Rows are points. The ring and each string are closed loops that go straight from each point to the next, and from the last back to the first. Before rounding, they use only three directions, however many columns there are. Count how often each string passes through the ring. Passing back the other way cancels.

Ring:
[[2.9,-0.1,2.7],
[2.0,2.8,1.1],
[-0.3,3.4,-1.0],
[-2.6,1.2,-3.2],
[-2.3,-1.6,-3.9],
[0.3,-4.1,-1.6],
[1.8,-3.6,1.1]]
String:
[[-0.4,1.1,-0.1],
[-2.2,1.3,1.3],
[-1.4,4.4,-1.1],
[-1.0,4.4,-3.8],
[-1.0,2.3,-4.3],
[-0.7,0.3,-2.7],
[-2.8,-0.9,-1.0],
[-4.0,-1.7,-2.8],
[-3.5,-2.0,-6.1],
[-1.4,-0.9,-6.1],
[-1.0,-0.3,-3.1],
[-2.1,-0.3,-0.8],
[-4.3,1.5,-1.4],
[-1.7,4.6,-3.5],
[0.5,4.9,-2.7],
[1.8,2.9,-2.3]]
Times through: 3

Ring:
[[-3.1,3.6,3.4,-2.1,5.0,0.1],
[0.5,4.7,-1.0,-0.2,0.7,-1.1],
[2.6,2.1,-3.7,1.9,-2.9,-1.2],
[0.3,-2.8,-0.8,1.8,-1.2,0.5],
[-0.4,-4.7,0.7,1.1,0.1,-1.3],
[-2.1,-2.1,3.1,-0.9,3.3,-1.9]]
String:
[[1.6,0.8,-1.9,1.0,-1.2,-2.5],
[3.5,3.7,-4.2,1.2,-2.8,-3.9],
[1.7,6.7,-2.5,0.0,-0.3,-1.9],
[-1.7,7.3,1.1,-1.4,3.3,1.5],
[-2.2,4.7,1.9,-1.1,3.5,1.6],
[-0.5,2.1,0.4,-0.2,1.4,-0.7],
[0.9,2.0,-1.0,0.1,0.1,-2.6],
[0.4,6.2,-0.6,-1.0,1.6,-2.3],
[-0.5,7.6,0.1,-1.4,2.6,-0.8],
[-1.6,7.0,1.1,-1.4,3.3,1.1],
[-1.0,3.5,0.6,-0.4,1.9,0.4],
[-1.5,4.9,0.9,-0.6,2.5,1.7],
[1.8,6.5,-3.0,0.6,-1.0,-0.7],
[4.9,5.2,-6.3,2.1,-4.7,-3.1],
[4.6,2.9,-5.8,2.5,-4.8,-3.1],
[4.4,3.0,-6.0,2.9,-5.1,-1.4],
[1.1,2.3,-2.4,1.7,-1.7,1.3],
[-0.1,0.9,-0.5,0.8,0.0,0.5],
[1.4,-0.6,-1.6,1.2,-1.3,-2.1],
[3.4,-1.9,-4.2,2.8,-4.3,-2.4],
[2.1,-1.8,-3.5,3.2,-3.9,1.1],
[1.5,-1.9,-2.8,3.1,-3.4,2.0],
[3.0,-2.6,-3.9,3.1,-4.3,-1.4],
[2.0,-1.5,-2.4,1.8,-2.4,-2.3],
[-0.4,0.2,0.1,0.6,0.5,-0.1],
[-0.8,0.9,-0.2,1.2,0.1,2.8],
[1.4,0.9,-2.8,2.3,-2.5,1.7],
[3.8,0.8,-5.3,3.1,-5.0,-1.0],
[2.9,2.5,-4.4,2.4,-3.6,-0.1],
[-0.7,2.9,-0.1,0.4,0.9,1.7],
[-0.2,1.1,-0.1,0.4,0.6,-0.4]]
Times through: 2
String:
[[0.2,3.5,-1.1,0.6,0.1,0.9],
[0.6,0.7,-0.8,0.7,-0.2,-1.3],
[3.6,0.9,-4.3,2.0,-3.7,-3.4],
[4.0,0.3,-5.1,2.8,-4.8,-2.5],
[2.8,-1.7,-3.6,2.6,-3.8,-1.8],
[0.4,-4.6,-1.2,2.8,-2.3,1.8],
[-1.4,-5.7,1.2,1.7,0.0,1.7],
[-1.9,-1.5,1.9,0.3,1.9,1.3],
[-0.2,-0.9,0.2,0.6,0.4,-0.9],
[2.1,-4.5,-2.3,2.4,-3.0,-2.7],
[2.4,-2.9,-3.1,2.8,-3.6,-1.3],
[2.9,0.2,-4.3,3.0,-4.2,0.3],
[1.8,3.4,-3.2,1.8,-2.3,1.0]]
Times through: 2
